Every row gives one point. Any point is a mix of the corners, with weights that add up to 1. It lies inside the corners' shape when no weight is negative. Say inside or outside, and name the corners with a negative weight.
(in the rows, 128 means zero)

Corners:
(1): [114 148]
(2): [108  73]
(3): [173 177]
Points:
[115 147] => inside
[156 135] => outside (1)
[88 70] => outside (3)
[114  95] => inside
[142 130] => inside
[121 131] => inside
[140 173] => outside (2)
[112  97] => inside
[176 188] => outside (2)

Corners:
(1): [146 123  55 166  79 131 161  89 119]
(2): [101 138  76 106 153 158  61 215 114]
(3): [ 85  99 111  67 161 166 166  98 159]
(4): [156 127 126 164 163  83  62  87  89]
(5): [142 119  96 146  93  99 163  97 182]
(6): [ 72 193  54 111 122 115 165 210 104]
(7): [ 52 168  80  73  81 143 136  82 163]
(8): [133 127 158 171 167 201  55 117 123]
(9): [189 180 164  83 151  98 131 114 110]
(10): [140  88 176 113  96 129 145 144 111]
Points:
[ 88 138  79 117 121 147 125 122 148] => outside (9, 10)
[130 123 110 128 106 117 145 120 149] => inside
[137 138 121 142 110 110 106  64 131] => outside (2, 3, 6)
[141 123 136 149 141 140 120 123 122] => outside (2, 7)
[122 143  97 114 117 110 133 117 123] => outside (8)
[136 136 119 139 117 125 112 128 117] => outside (3)
[153 133 134 143 138 138  46 105 104] => outside (3, 5, 6)

Corners:
(1): [ 93  88 142 124 146 160 147  45  89 195 133 134 111 199 133  95 116 129
  84 195]
(2): [171 113 187 138  60  58  85  99 148 162 138 120 169  77 158 129 155  97
  92  76]
(3): [215 122 129 129 145 161 118 173  94 210  74 157 188 147 136  97  73 146
  63  87]
(4): [101 166 180 169 110 117 106  56 126 180  67 142  93  89 180 177 129 187
 156 135]
(5): [113  81 122  97  92 148 186  99 171 124 199  85 119 106 146  87  73 103
 114 194]
(6): [ 70  69 144 113  83 173 132 152  92 181  86 172 123 166 123  96  82 114
  72  95]
(7): [120  93 208 101  79 139 162 159 136 152 149 127 176  91 182 106 176 156
  85  97]
(8): [ 64 165 123 167 147  74 121 125 189  98 111  90  71  82 124 167 186 131
 110 114]
(9): [ 66 190 114  70  64  91  90  78  90 147 175 138 126  71  80  93 158 145
  63 151]
(10): [ 92 159 185 183  39 103 164  73 164 187  92 115  89 153 110 148 120 118
  79 157]
(11): [156  78 191 152  99  77 162 101 110 105 194 133  92 145 152  64  94 133
 106 107]
(12): [111  96  85 124 110  96 151 106 111 133 123 117  81 102 106 154 175 185
 141 138]
(13): [139 120 198 112  75 119 158 164 115 169 102 100  72 118 152 134  98  96
 106 170]
(14): [ 86  65 158  84 170 143 179 166 172 172 159  82  97 122 108  80 101 144
 118  75]
(15): [157 177 159 123  79 122  81 118 145 102 122 152 201 140  65 102 118 180
 147 115]
(16): [123 168 101 126 160 158 187 147 167 140 164 151 117 156  89 152 171 115
 173  87]
(17): [148 150 126 181 120 168 106 115  75 153 180 104 136 140 170 134 164 147
 108 106]
(18): [186  93 167 163 159 164 183 160 136 114 165 121 185 128  85  77  62 111
 154 127]
(19): [184 172 130  77  85 167 130 170  98 105  70 104 163  68 111  76 171 116
 139 133]
(20): [100 183  99 201 125  47 138  74 102 100 180  85 190 167 138 148  85 155
 104 111]
(21): [169 196 136 216  68  47 151 143 190 153 175 118 187 172  88  87 138 106
 161 132]
Points:
[137  98 174 125  92 106 166 155 171 157 154 132 135 126 106  89 111 116
 108 111] => outside (1, 4, 17, 19, 20)
[127 134 155 145 104 115 140 120 129 148 130 122 133 128 124 120 128 135
 112 120] => outside (5)
[122 142 139 131 105 122 137 124 133 146 132 120 133 120 118 121 136 136
 118 128] => outside (11)
[120 134 144 138 115 120 136 108 127 142 135 120 135 135 120 113 125 136
 112 133] => inside
[129 142 140 138 109 118 139 124 133 133 130 113 137 117 124 116 129 130
 120 126] => inside
[118 137 148 140  99 117 145 122 137 140 139 118 126 125 124 117 135 127
 124 128] => outside (3)
[114 128 128 140 124 125 156 117 136 147 164 127 133 151 106 107 117 139
 110 120] => outside (2, 4, 13, 19)
[134 115 146 120 112 148 156 138 141 156 123 126 118 131 131 111 134 134
 122 129] => outside (2, 9, 18, 20)
[123 133 151 141 103 116 143 123 138 146 148 116 132 127 125 112 134 132
 121 121] => outside (3)

Corners:
(1): [102 133 136  80 151 142 134 151 112 126 105 114 148 130 110 128 125 160
 144 174]
(2): [169 145 117  41 132 153 133 153 135 143 106 119 134 150 151 135 125 143
 146 175]
(3): [152 123 158 136  15 135 113 103 113 119 144 126 118  97 130  98  86 155
 113 111]
(4): [140 150  82 143 128 131 104 141 115  74 132 116 122 114 147  87 112 162
 123 136]
(5): [122 149 127 143 125  99 127 130  99 142 116 130 110 128 154 121 102 128
 142 134]
(6): [109 144 136 156 156 146  89 119 147 152 106 115  95 101 103 154 106 123
 134 142]
(7): [149  71 156 160 134 153 216 120 102 110 132 153 143 113 152 159  84  69
 128 132]
(8): [103 116 134  93 139 130 119 157 114  79 114 175 131 129 149 112 106 152
 174 114]
(9): [ 94 129 140 109 146 136 200 135 120 113 102 225  89 141 150 138 113 118
 128 157]
(10): [109 145 145 155 156 120 100 143 134 111  93 150 130 122  76 108 132  95
 122 149]
(11): [122 125 135 166 145 124 137  74 118  94 112 144 139 122 155 128  91 121
 139 153]
(12): [115  77 101 148 127  97 136 149 158  97  91 162 122 119  97 134 186 122
 159 124]
(13): [136 131 115  64 135 145 104 153 187 142 176 122 138 128  86 135 124 158
 118 163]
(14): [122 137 122 141 115 125 113 121 111 145 111 182 139 101 127 141  96 132
 120 124]
(15): [164 129 147 142 119 139 125 110 102 134 158 122 105 185 151 122  80 148
 110 141]
(16): [ 95  89 131 105 129 139 105 136 113 117 120 118 123 114 138 154 128  85
 122 163]
(17): [136 159 104 135   7 136  94 118 107 121 141 115 115 110 163 136 105 151
 144 133]
(18): [106 163 128  39  90 151 109 128 134 111 132 102 140 131  68 132 122 152
 117 121]
(19): [ 98 143 143 140 136 160  93 119 147 122 135 116 119 115 121 132 169 149
 130 146]
(20): [128 129 136 155 132 103 133 133 131  86 100 119 127 136 166 131 100 140
 122 149]
(21): [117 154 109 141  68 129 124 138 116 132 119 116 128 194 146  58 100 143
 120  95]
Points:
[116 132 131 111 115 136 121 129 131 120 120 137 129 121 122 132 121 134
 133 139] => outside (4, 15)
[130 132 126 122 134 130 136 128 130 114 127 126 123 143 143 129 110 144
 136 148] => outside (3, 10, 14, 16)
[123 137 123 124 108 128 107 131 122 120 121 125 126 129 132 120 116 142
 135 136] => outside (7, 9)
[127 133 130 117 117 135 125 128 120 124 122 141 129 128 127 131 108 135
 127 137] => inside
[111 120 123 125 119 144 114 130 128 109 131 114 131 131 117 125 124 127
 133 138] => outside (2, 3, 5, 9, 14, 20)
